Each row is a point. A path goes straight from each point to the next, and from the last back to the first. The post is the endless flat space through its rows: a point in 2 columns, a line in 3, a plane in 4, and so on, so that a path can go around it. How many times does the path go around the post? Going back the other way cancels.
In the rows, 128 means zero.

Post (1 x 2)
[[126 119]]
Path (20 x 2)
[[113  55]
 [ 96 127]
 [ 72  99]
 [125  89]
 [169  71]
 [ 96  87]
 [ 76 130]
 [127 170]
 [177 133]
 [122  58]
 [ 79 100]
 [111 143]
 [157 145]
 [166  96]
 [125  89]
 [ 59 121]
 [117 174]
 [109 157]
 [176 164]
 [178  98]]
Times around: 3

Post (5 x 6)
[[ 30 105 143 116  92 139]
 [136 162 130 165 139 111]
 [193 122 112 168 165 132]
 [120 138 103 138 109 163]
 [139 112  96 141  92  95]]
Path (24 x 6)
[[162 179 132 132 177  71]
 [ 90 173 120 149 136 139]
 [ 28 151 112 136  41 145]
 [106 125 103 142  44 110]
 [108 115 140 123 105 118]
 [173 205 149 139 198  92]
 [117  77 180 143 164 128]
 [109 111 187 192 187 128]
 [ 46 139 132 145 128 119]
 [ 99 187  75 117 119 172]
 [168 165 106 112 128 155]
 [154  52 127 151 141 159]
 [179 113 131 188 204 188]
 [121  94 124 139 204 176]
 [ 68 181 182 122 204 151]
 [103 179 151 149 110 117]
 [101 132 132 172 128 168]
 [168 118  96 184 146  93]
 [111  93 114 123 156 134]
 [ 95 173 161 111 115 157]
 [119 132 126 155  94 145]
 [113 118 147 198 189 138]
 [106 139  57 125  82  83]
 [ 80 112 186 137 176  89]]
Times around: 3

Post (10 x 11)
[[145 125 176 157  94 183 143 134 118  48 117]
 [170  98 105 116 125 136 134 112 171 124  99]
 [147  79 187 130 126 180 109 125 141  97 111]
 [144 115 104 116 137 118 142 148  96 182 148]
 [119 129 124 118 120 126 117  86  93 110 189]
 [116  55  85  95 129 125 148 128 119 137 159]
 [ 74 128  93  81 121  85 112  91  51 121 146]
 [123  81  75 129 185 106 127 170 139 159 152]
 [120 131 119  73 195  97 180 130 127 164 160]
 [152 123 162 125  92 158 119 151 222 105 136]]
Path (24 x 11)
[[203 120 108 123 101 139  88 101 103  76  85]
 [112 120 153  79 187 135 164 153 155 122 117]
 [116 126 142 139  57 166  99  97 125 103  96]
 [136  94  83 127 131 115 144 134 155 148 132]
 [114 107 169  94 163  98 106 146 182 152 132]
 [217 116 169 125 125 138 150 103 133 139  78]
 [191 165 108 156  87 136 192 110 166  88 101]
 [138 171 177 144 158 142 172 147 129 223 164]
 [ 50 103 123 106 173 144 109 180 154 110 123]
 [126 166  99  83 142 109 152 165 176 136 147]
 [101  57  80 110 131  98  69  75 113  42 125]
 [127 135  47 176  98  63 134 158 202  50 161]
 [ 98 145 183 110 100 143 232 128  99  60 107]
 [ 68 100 158  83 104 153 185 138  80 124 153]
 [110 183 136  87 146 115 163 167 105 148 129]
 [137 147 137 117 190 133 160 176 195  52  92]
 [ 89 122 110 110 129  68  37 107  63 156 209]
 [142 134 143 152  98 124 131 123  77 136  91]
 [115 183 124 171  82 135 115 143  75 187 139]
 [133 137 124 133 167 140 131 117 144  83 114]
 [ 49  76 115  26 156 128 122 197 186 210 229]
 [ 91 154 139 151  78 142  87  86  30 158 155]
 [150 137 121 163 150  87 156 164 199 135 155]
 [215  96  76 156 104 129 177 147 168  93 146]]
Times around: 1

Post (17 x 18)
[[ 51  79 131  54 165 116 134 134 157 136  98 114 104 109 160  68 138  95]
 [137 112 132 102 106 147  81  80 137 184 162 219 130 158 110 183 146 184]
 [112  93  51  44  91 125 117  57 174 129  98  96  81 101 111  98  96 176]
 [238 136 182 140  93 201  92  88 122 175 162 123 186 129  90 115 128 161]
 [191 136 138 149 104 115 116  26 184  80 173 171 144  94 183 125 188 152]
 [129 142 103  81 151 179 136 103  85  85  84 103 130  50 153  99 145 119]
 [ 78 108 119 119 146 151 168 138 110 213 136 209 120 104 138 157 123 178]
 [174 148  81  85 134 140  89  95 164 119 132  99 169 108  92 118 114 147]
 [116 120 180 151 118 119 129 184  56 158 183 149 159  89 162 125 141 128]
 [220 135 164 162 135 128 111  85 117 129  97 136 146 113  96 137 196 138]
 [132 164 102 140 160 194 103 153 113 157  97 151 104 162 134 125 172 169]
 [ 73 145 123  71 109 140 150 179 132 156 116 115 130 127 153 141 152 114]
 [154 152 158  72 131 121 140 139 139  61 102 136 140  97 163  84 129  96]
 [153  99 108 123  99 126  97 151 166 106 116 168 131 134 183 134 169 151]
 [108  92 172 203 113 137  98 119 159 166 132 182 146 127 162 138 112 146]
 [119 119 107 116 116 122 150  94 135 148  99 120 166 150 135 132 113 173]
 [105  84  94 103  54 166 100 150 139 140 133 172 130 144  83 100 137 145]]
Path (29 x 18)
[[153  96 166 109  72  99 144 109  61 120 195 167 151  57 130 126 116 160]
 [ 88 119  91  52 119 133 106 121 135 114  90 153 113  91  43 104 204 120]
 [176 132 149 122  53 166  72 193  21 121 118 141 134 122 140 119 175 151]
 [106  93 184 154 127 103 163 138 115 169 124 127 184  77 146 119 112  93]
 [120  97 108 135 105 174 165  73 100 110  92 120 118 128 174 148 163 158]
 [186  87 122 122  83  66 150 116 166  94 121  86  91 117 132 140 211 162]
 [159 108 193 134 110 118 146 115 111 146 128 188 168 111  97 147 138 153]
 [138  94 126  97 198  66 100 125 152  68  79 171  98 103 153 123 146 129]
 [193 128 169 162  40 145 127  79  87 160  83  99 136 157  68 164 179 143]
 [138 156 104 122 114 128  88 118 208  72 144  89 104 173 111  89 143 119]
 [132 135 107 147 133 164 158 143 157  80  77 150 173 162 157  96 105 186]
 [ 92  69 163 123 146  90  44  96 102 147 102 143 124  80 126 124 151 130]
 [120 100 122 168  87  62  37  85 172 103 188 152 120 133 187 126 213 145]
 [ 71 133 207 110  72 166 121 123 184 159 204 131 178 129 186 110 117 122]
 [116  74  94 142 148 127 105 176 127 133  96 134 128 149 191 159 148 200]
 [148  64 140 120  85 124 117  86 118 107 135 177 134  94 162 158 109 196]
 [173 148 148  45 124 167 135 167 144 134 132 140 169 103 182 139 119 147]
 [131 156 156  70 162 148 117 111 185 152 144 185  94  76 162 114 179 110]
 [151 118  95  77 177 151  90  96 112 116  75 135 130  96 100 116 212 154]
 [221 114 148 170 129  96 135 157  61 151 113  57  91  85  65  90 222 154]
 [149 145  84 115 132 149 130  94 185 140 184 145 150  60 130 123  72 161]
 [129 123 130 161  47 111 125 105 108 138 174 160 162 133  97 178  93 155]
 [212 151 128  77 185 194  60 125  95 149 209 157 159 100 114 182 173 157]
 [227 162 195 132 179 155 146 101 105 134 137 178 163  76 148 140 178 149]
 [136 159  72  24 139 155 139 106  93 186 118 103 106  91 117 139 168 185]
 [182 161 147  97 153 185 144 119 109 179 124 161 135  90  91  79 149 115]
 [124 115 178  55 118 131 185  89 114 127  58  69  96 128 202 119 156 100]
 [221 157 135 210 121 149 121 149  88  90 155 135 195 125 132 172 168 161]
 [229 128 144 154  79 176 125 141  86 120 199  96 231  74 137 121  71 147]]
Times around: 2

Post (17 x 18)
[[148 154 131 130 144 153 146 131 149 144  81 191 157 155 162 169  90  94]
 [207 110 101  56 110 103 199 180 141  97 190 132 120 128 145 109 112 112]
 [158 125 183  89 128 112 105 102 116  99 111 130 126 148  21 102 131 149]
 [116 152 116 170 151 127 139  87 106 159 103 110 128 170 146 167  51 121]
 [ 97 123 168 166 153 133 104 117 106 135 108 148 113 113 110 110 113 183]
 [125 143 115 165 128 171 105 103 108 125 138 158 152 168 134 176  98 113]
 [141 182 107 145 124 146  82 160 142 116 124 139 130 172 180 123  53 133]
 [121 132  90  72 107 154 208 150 137  62 173 147 118 155 105  90 101 158]
 [149  95 119  68 121 137 178 179 120  97 134 121 110 166 115  88 164  83]
 [126 104 111  99  85 115 182 154 169 134 177 117 107 149 103 101 134 173]
 [161 118  93  56 131 154 148 152 115 130 128 132 171 165 137 111 130 134]
 [139 125 122 195 133 121 136 128 145 122 102 140 157 104  69  84 117 175]
 [154 165 178 118 100 161 147 125  81 138 117 120 122 113  50  97 163 167]
 [137 129  75  96 166 133 206 199 140 153 203 148  96 129  67  91 127 149]
 [101 179 142 157 151  91 110 100 103 123 108 132 164 138 116 140 135 146]
 [119 150 113 119 108 101 113  97 110 120 106 142 113  67  85 133 118 145]
 [142 175 160 144 154 148  99  75 151 135 105 119 119 101 109 109 148 150]]
Path (23 x 18)
[[130 107 149  87 136 141 213 179 110 166 166 111  99 187  91 147 155 113]
 [205 178 143 161 136 136 110 176 164  69 126 134 166 177  93  95 110 176]
 [146 108  99  89 170  70 111  76 112 134 116 157 117 107 119 155 128 102]
 [130 100 214 172 158 138 123 107 146 183  71 193 156 179  91 142  83 167]
 [153 141 169 126 140 175 176 192 112 140 144 161 103 111 127 100  83 149]
 [164 168  61 105  72 196 150 177 160  38 176 182 141 115 107 135 100 177]
 [145 112  84 161 101 157 122  98 157 198 137 154 131 119 134 159 168 154]
 [214 106 131 146  98  31  86 118 155  98 171 169 186 131 111 153  54 159]
 [153 133 134 143 197 124 189 121 128 143 139  68 139 101  54  59 151 110]
 [ 63 166 108 135 102 169 220  76  64 119 171  79  61  59  84 181 135 126]
 [171 225 132  48  64  44 107 167 101 170 149  46 100 121 172 126  85 143]
 [163 175 138  70  48  96 182 173  70 108 148 109  87 182 131  95  86 127]
 [ 94 137  65 115  63  49 144  81 205 139  67 147 133 102 221 133  89 178]
 [191 148 190 117 107 128 160 150 131 217 117  56  83 164 128  43 115 158]
 [142  86 143  83 158 183 192 198 126 127 160 167 122 155  97 107 139  75]
 [125 134 140 174 123 114 103 113 134 124  67 197 158  91  69 118  65 112]
 [164 211 141  96 161 148 141  97 135 145 156 132 107 135 174 205 110  31]
 [151 185 162 131 157 139 150 103  97  93 153 126 107 159  98 178 119 121]
 [144 194  77 114 110  73 134 100 101 227 138  65  57 147  83 161 106 128]
 [129  92 154 139 156 145 124  72 244 129  96 178 119 206 140 106 142 128]
 [110 141  96 108 125 109 206  68 109 152 159 117 181 188 138 114 168 140]
 [144 205  99 103 116 119 129 134  88  71 136 144 183 140 160 113  98 111]
 [123 129 109  75 150  38  97 119  49  81 129 163 147 134  96 208  32  86]]
Times around: 3

Post (17 x 18)
[[106 106 130 147 103 135 142  95 128 156 102 163 113 139 138 142 157 117]
 [ 95 154 118 180 137 131 125 162 128 144 123 113 153  90  96 146 116 145]
 [110 114 156 124 119 145 137 146  97 144 120 166 148  78  93  93 119 119]
 [135 131  90 143 130 144 131 151  97 107 112  91 126 134 195 100 136 162]
 [131 156  97 109  98 150 115  94 130  99 131 127 124 127 143 123 168 120]
 [129 131 142  99 141 106 137 120 133 148 143 147 131  66 110 168  82 110]
 [131 131 161 117 159 143  76  84 129 121  84 126 118  92 140 135 147 102]
 [140 148  79 133 152 129 143 127 127 133 116 143 105 166 104  99 120 136]
 [164 132 134 141 101 138 141 105 129 107 101 177  96  88 110 145 140 132]
 [169 134 121 141 117 158 130 104 114 106 147 151 127 166 133 126 151 133]
 [ 84 124 105 120 105 131 165 155 109 106 118 127 173 159 148 174 116 163]
 [130 124 125 122 136 100 113 131 172 144  98  97 185 135 176 132 171 148]
 [139 143 161 156 127 142 143 120 111  95 114 124 165  70 127 107 108  99]
 [124 199 118 123 137 161 161 162 163 136 130 136  99 134 138 106 194 116]
 [ 94  91 128 127 164 134 107  99 170 144  78 163 148  67 140 163 133 113]
 [144 129 130 182 112  99 102 141 108  80 127 145 103 150 203 121 101 183]
 [104 103 175  99 107  98 161 188 147  92 138  97 127  76 118 104 137 138]]
Path (27 x 18)
[[249 186 114 180  86 158 204 149 151  56 112 147 118  92 100 124 100 140]
 [ 82 115 166 128 115 120 111 160 140 117 188 105 152 161 163 134 186 119]
 [116 152 127 141  83 138 183 173 134 118 128 124 101 160 174 129 159 120]
 [119  78 164 119 119 116 108 144 135 150 102  98 109 143 160 119 132 148]
 [134 153 191 127  82 108 107  94 177 156 124 144 140  60 136 180 142 128]
 [ 92 110  95 130 118 157 143 112  96 126 157 168 181  90 160  96 131 118]
 [124 130 104 182 170 134 157  66 113 147 130 157 128  90  94 163  90  54]
 [182 127 179 148 156 123 117 165 147 151  95 136 149 134 143 102 174 125]
 [106 105 147 139  84 132 114 157 107 121 111 114 141  88 181 122 106 155]
 [132 162 166  97 157 190 159 147  99  92 135 112 117 135 152 101 119 118]
 [126  87 126 106 154  91 129 127 127 182 112 140 157  85  89 197 105 175]
 [ 94  50 204  83 184 119 175 128 174 147  82 115 168  65 168  76 109  68]
 [134 199 115 145 121 210 118 143  93  96 147 112  80 179 137 126 139 117]
 [114 113  80 181 160 102  89 120 171 197  40 168 135  42 128 212 120 157]
 [110 202 159 132 126 128 118  95 108 103 142 113  95  93 112 161 136  83]
 [113 148  76 117 167 171 155  77  98 143 136 123 125 119 146 132 133 111]
 [ 77 101 138  98 155 146 126 121 152 161  62 117 191 108 119 127 139 111]
 [ 47 158 116 117  86 154 147 155 142 202 146 194 136 145 136 138 157 104]
 [113  84 141 160 170 139 159 157 147 131  78 175 119 160 139  89 145 124]
 [130  65 113  93 119  73 167 153 114 128  82 135 153 102 199 125 117 175]
 [ 78 116  80 118 170 166 169 108 151 182 110 177 131 151 139 135 164 110]
 [107 149 132 112 155 172 220 191 153 105 146 138 134 133 189 110  85 129]
 [132 145 152 156 108 108 227 171 178 111  48 131 127  89 130 100 128 115]
 [132  92  95 143 118 105 147 128 130  83  68 184 160 102 184 153 112 145]
 [150 115  92 162 127 102  99  75 110 144 132 168 171  80 103 191 109 145]
 [151 138  92 167  94 137 154 109 114 108 115 115 146  89 182 172 177 182]
 [114 103 134 139 163 162 110  96 180 178 104 181  92 104 146 138 106 110]]
Times around: 2

Post (17 x 18)
[[ 80 119 141  73 107 121 133 121 199 101 144 175 114 146  92 142 161 147]
 [135 170 163 133 125 140 140  99 188 112 190 167 106 109 107  74 107  98]
 [ 83 153 123 126 182  84 141  60  97 139 108 170 130 167 156 117 132 173]
 [125 104 118  98 154 112 108  95 156 111  99 160 132 133 137 123 177  54]
 [157 110 127  93 113 106  46 104 107 114 117  86 110 174 150 183 125 115]
 [126 169  93  88 123 154 148  93 183 145 125  47 118 166  94 128 145  84]
 [133  95 171  94 160 178 101 157 119 128 124 139  85 112 129 138 129 174]
 [167 167  90  97 121  98 150  96 147 104 155 145 105 207  80 147 184 142]
 [107  73 133 145 167 142 146 135 232 118 141 145 157 143 168 143 131  96]
 [104 150 134 153 162 119  91 140 125 129 117 157 118  85 156  57 156 152]
 [184 134 136  92 129 159 112  90 202  89 200 171 105  95 112 144 139 143]
 [138 108 106 113 140 152  90 157 110  88 115 116 124 108 139 116  86 162]
 [112 135 118 137 160  97 157 123 140 170  75 136 150  99 131  64 133 178]
 [108 171  52 131 128  63 170 155 114 139 127 120 109  86 158  67 132  90]
 [ 96 104  77 157 137 129 131 141 142 129 154 128  88  83 106  80 119 141]
 [126 128 136 163  97 155  90  91 148 178 138 163  95 126 197 137 145  88]
 [ 82 127 129 128 207 164 136 131 123 178 114 100 174  89  93 115 118 158]]
Path (28 x 18)
[[102 128 137 134 138 124 121 139 162 166  97 143 118 113 192 131 172 132]
 [177 130 101  76  82 143  97 185 192  65 177  89  40 124 145 163 110 133]
 [114  92  74 109 123 134 107 186 124 118 149 183  93  72 131 101 126 121]
 [139  97  92 142 106 143 125 146 132 154 153 184  99  79 206 125 145 160]
 [124  97  86 113 110 129 116  63 145  59 110 100 166 125 116 126 112 163]
 [120 137 114  96 139  91  81  90  80  95  84 129  97 126  99 114 160 137]
 [153 131 134  67  98  90  78 149 228  35 121 105  91 128 204 123 102 132]
 [121 134 139 144 123  99 140  71 158 145 125 186 119  80 154 124 100 128]
 [134  77  62 125  78 227 113  80 176  99 182 122  65 131  92 176 185 192]
 [ 98 104 116 164 106 137  94 134 189 136 180  93 138  91 172 112  65 126]
 [149 155  82  61  58 151 102 132 176 189 202  83 123  93  71 172 200 130]
 [ 75 160 128 120 116 138 151 154  82  48 100 172 148 114 233  64  89 142]
 [146 179 153  98  88 131 161  83 176 160  90 143 114 121  85 106 162  94]
 [136 149 100 129 112 148 103 131 179 123 143 116 103 205  91 174 109 144]
 [138 160  71 122 186 123 108  79 124  77 220 145 106 116  90 109 114 191]
 [159 132 124 143 137  69 126 135 115 122 116 116 145 138 193  28 132  61]
 [ 62 125 115 140 114  98 141  94 125 105 141 210 152  39 107  56 117 132]
 [ 54 126  77 154 163  93 116  60 128 125 123 199 155  86  95  98 159 156]
 [134  71  79 224 115 119  95 144 209 177 200 115  89 137  84 163  87 135]
 [103 123 177 165 164 162 124 211 218 128 151 136 120 153  91  73 129 124]
 [139 172  63  87 128 105 187  78 158 176 162 167 148 120 152 125 160 170]
 [ 89 119 116  89  73  85 142 103 190 151  84 116 174 112 174  97 161 126]
 [144 140 148 123 182 149 122 162 146 115 174  40 134 162 102 201 169 135]
 [135 103 120 173 169 149 145 174 104 167 113 143  87 157 109 144 114 139]
 [133 112  31 111 171  91 153 137 160  95 162 182 132 118  88 118 129 108]
 [144  84 133 113 193 117 106 106 105 125 142 159 108 109 159 129 115 173]
 [102 154 129  81 110 159  46  99 249  63 154 117 138 102  63  94 129 137]
 [ 64 140 130 183 166 102 163  92 142 175  86 147  77 117 147  85 129 178]]
Times around: 3

Post (17 x 18)
[[153 171 150 147 136 113 148 159 146 158  95  56 159 134 179 109 160  93]
 [111 100 100 140 149 145 106 111  90  90 131 131 117  65 129  93 144 167]
 [108 127 109 133 168 145  69  97  61 110 131  94 116  76 130 145 112 157]
 [148 126 103 113 141 163 134 123 135 150 117 132 147  95  73 201 129 147]
 [ 89 109 134 133 155 164 106 115  89 149 118 146 153 113 161 133 139 123]
 [160 113 168 129 151 176 118 173  86 121 106  97 106 118 122 139 141 127]
 [121 158 155 127 151 142 131 107 175 144 126 124 116 134 107 137 174 135]
 [108  95 133 119 159 114 133 123  66 155  87 169 119 131 184 132 122 132]
 [126 100 127 102 144 151 122 128 172 113 117 150 134 134  95 127 125 117]
 [138  86 129 153 145 140  71 151 107 105 104 170 148  96  90 114 146 150]
 [127 129 116 174 146 137 149 148 133  94 113  85 133 131 167 144 164  96]
 [141  98 176 118 150 136 141 132 113 125 134 164 145 132 136 160 120  90]
 [ 72  97 249 106 127 130 190 169 145 137 113 132  46 128 203 177  78 124]
 [112 149 122 122 119 144 128 128 121  96 116  92 165 133 108 142 172 112]
 [116  91 142 146 130 135 125 123 114 132 110 167 135 140 108  88  75  93]
 [116  90 103 119 142 143 125 152 122 143 138 135 137 135  79 141 136 126]
 [133 152  84 127 170 114 142 193 111 117 117 156 121  93 141 128 112 117]]
Path (25 x 18)
[[ 72 157  87 186 166 193  62 133 104 142 142  96  85 122 132 105  97 137]
 [ 87 135  99 119 163 143 123 135 130  97 141  88  35  95 120 168 122 158]
 [104 114 178 136 141 162 121 176 157 152 100 175 116 119 104 125 105 116]
 [156 116 168 137 174  83 143 122  89 199  96 135  91 189 116  48  49  93]
 [ 69 104 101 172 100 137 208 127  94  96 116 114 126 167 180 115 154 103]
 [162 118 196 141 106 160 156 195 127  68 123 181 111 118 157 145 150  85]
 [ 68 108  77 208 125 124  98 111  77  42 136 166 130  78 123 134 137 107]
 [174 101 106 136 151 150 147 134 133 141 106 100  68  18  84 102  97 204]
 [130 100  97 156 140 165  89 137  40  87  92 137 185  32 153 156 103 156]
 [ 97  72 157 152 145 146 148 133 141 118  94 118 123 100 137  94  94 147]
 [150  97 161 132 149 159 150 129 113 112 101 190 156  98  96  76 118 132]
 [127  68 104 148 202 181  72  94  92  83 139 163  65 156 124 124 105 139]
 [ 90  63 117 141 109 133  89 127 103 133 167 161 117 100  77 165 143 162]
 [ 75 143 137 127 127 132  89 116 104 118  90 137 126 135 107  91 104  85]
 [122 112 157 147 165 149 130 155 154 189 106 133 115 119  92 162 110 142]
 [123  90 134  95 134 137 207 165  75 139 115 185 128 129 120 191 146 152]
 [131  91 105 130 122 106  81 150  99 113 118  91 144 132  87 131 133 148]
 [104  64 163 180 135 145 106  67 102  91  87 220 106  98 146 134  83 116]
 [ 69  85 151 185 154 118  71  79 147 114  96 130 153  33 166 164 171 190]
 [149 117  92 134 191 102 112 156  85 173 108  94 112 177 111 105 147 130]
 [ 98 104 129 116 132 165 137  80 110 136 118 170 194 187 136 199 156 110]
 [126 141  58 125 143 142  87 163  28 198  74  75  90 137 116 135 111 154]
 [161  72 128 155 143 118 159 136 158 139 137 171 144  94 119 132 134  88]
 [112 132 133  98 132 151 132 107 102 102 111 107 165 100 108 156 132 125]
 [107  60 178 127 153 169 133 102  95  81 139 176 157 151 139 163 122 106]]
Times around: 5

Post (17 x 18)
[[192 221  91 119 185 155 107 128  92 163  91 166 141 125 102 137 113 164]
 [145 138 147 130 205 148  69 106  63 114 144 116 146 152 121 141 157 198]
 [130 115 116 141 120 138  99  91  75  58 135 122 149 138 158 176  98 131]
 [149 109 153  95 103  87 137 109 154 140 150 128 106 110 113 118  79  54]
 [ 89  63 124 121  89 143 125 120 127 154 166  91 118 154 148 154 140  74]
 [ 91 134 189 153 102 133 104 152 144 115 147 151 144  83 118 150  92 233]
 [127 117 165 106 122 121 135  99 108 230 148 170  92 122 143 153 129 136]
 [163 118 153  51 149 124 118 128 113 175 193  67 155 104 147 144 137 127]
 [161 131 175 141 124  99 101 167 128 163  79  87 167  91 111 139 165 122]
 [143  94 125  93 194 169 139  96 116 191 175 157 119  71 122 192 151 188]
 [155 163  78 146 180  66 147 122 166 171  89  70 157 147 165 147 116 135]
 [144 122  96 137 130 124 121 157  94 158  94 105  89 127 184 131 124 170]
 [196 146 117 178 125 116 134 115 122 145 116 102 130 120 182 116 104 106]
 [107 116 137 150  94  75 178 150 140 118 141  57 127 104 169 138 154  95]
 [108 153 116 147 172  83 109  92 130 123 134 127 190  77 131 115 110 144]
 [117 134 109  62 105  99  94 143 179 138 114 163 146  94 116 152 153 145]
 [206  94 133 164  96 102 186 144 106 191 123 120 134 134 124 110 144  96]]
Path (31 x 18)
[[142 114 125 176 172 154 160  74 105 155 166  95 152 106 112 148 184  94]
 [147 132 101  66 117 150 118 119 161 123 117 125 110 201 138 195 141 181]
 [ 78 151  81 100 149 135 141 155  60 117 153  72 127 170 179  69  84 130]
 [120 114  86  39 150 145 113 143  98 223 142 121 106  94 183 144 129  82]
 [131 179  82 145  87 106 121 148  89  66 129 143 158 118 173 173 104 149]
 [150 132 116 118 118 177 121  95 121 232 169 123 117 120  99 181 131 126]
 [119 146  81  77 152 143 154 105 101 169 142 134 116 115 111 171 138 113]
 [186 132 133 111 141 135 119 101  80 223  93 146 144 132 108 119 124  72]
 [116 188 189 134 133 121 104 115  51 199 123 137 164 153 168 162 144 140]
 [ 82 176 166 145 160  81  72 167 177 167 103 115 139  80 177 158  31 228]
 [ 45 124 104 151 198 150  82 128 146 157 157  93  98  90 175 168  81 206]
 [223  83 153  92  85 133 176 168 115 229 121 160  81 173 109 143  96  54]
 [205 131  53 111 189 103 158 116 163 103  89 145 146 119 105 148 155 109]
 [159 206 239 118 179 115  99 115  95 156 115  86 148  46 167 153 109 228]
 [113  55 149 137  72 129  70 111 109 173  71 130 135  44 168 210 139 177]
 [179 117 120 174 152 127  56 140 120 174  70 132 174  44 169 155 171 223]
 [106  50 124 111 149  99 122 110 112 118 199  80 176  94 138 143 163  45]
 [126 109 145 181 121 142  75 165 161 125  63 113 196 162 195 205 100 210]
 [117 147 142 114 148 117 142  92 119 151 111 173 160 186 107 199 125 169]
 [165 119 184 148 107  93 144 101 173 141  81 118  84 155  91 172 117 117]
 [186  81 153 165  97  55 145  88 136 196  91 104 146 129  67 149 180  47]
 [ 81 107  66 129 186 155  99  99  73 176 176 158  81 213 125 135 116 184]
 [138 158 139 150 133  89 118 187 191 203 119 124 212 148  86 141 205  87]
 [132 183 131  75 156 172  34 124 123 163 130 125 156 128 140 136 173 103]
 [183 157 159 151 123 192 103 138  95 174 103 127 140 127 136 124  83 183]
 [111 106 111 190 145 141 200 118 167 152 129  87 143 137  89 210 171 165]
 [169  95 166  95 184 129  89 115 154 154 150  47 125 155 144 217 139 171]
 [ 94  92 127 140 176 160  96  70  63 158 184 109 129 160 155 178 138 119]
 [141 142 155 155 119 141 136 174 161 160 111 124 127 152 160 159  93 111]
 [ 55 130 126 107 139  99 128 101 184 164 102 164 148 115 146 126 125 120]
 [176  93 130 155 111 148 207 131 147 153 111 129 103  67 126 145 131 172]]
Times around: 2
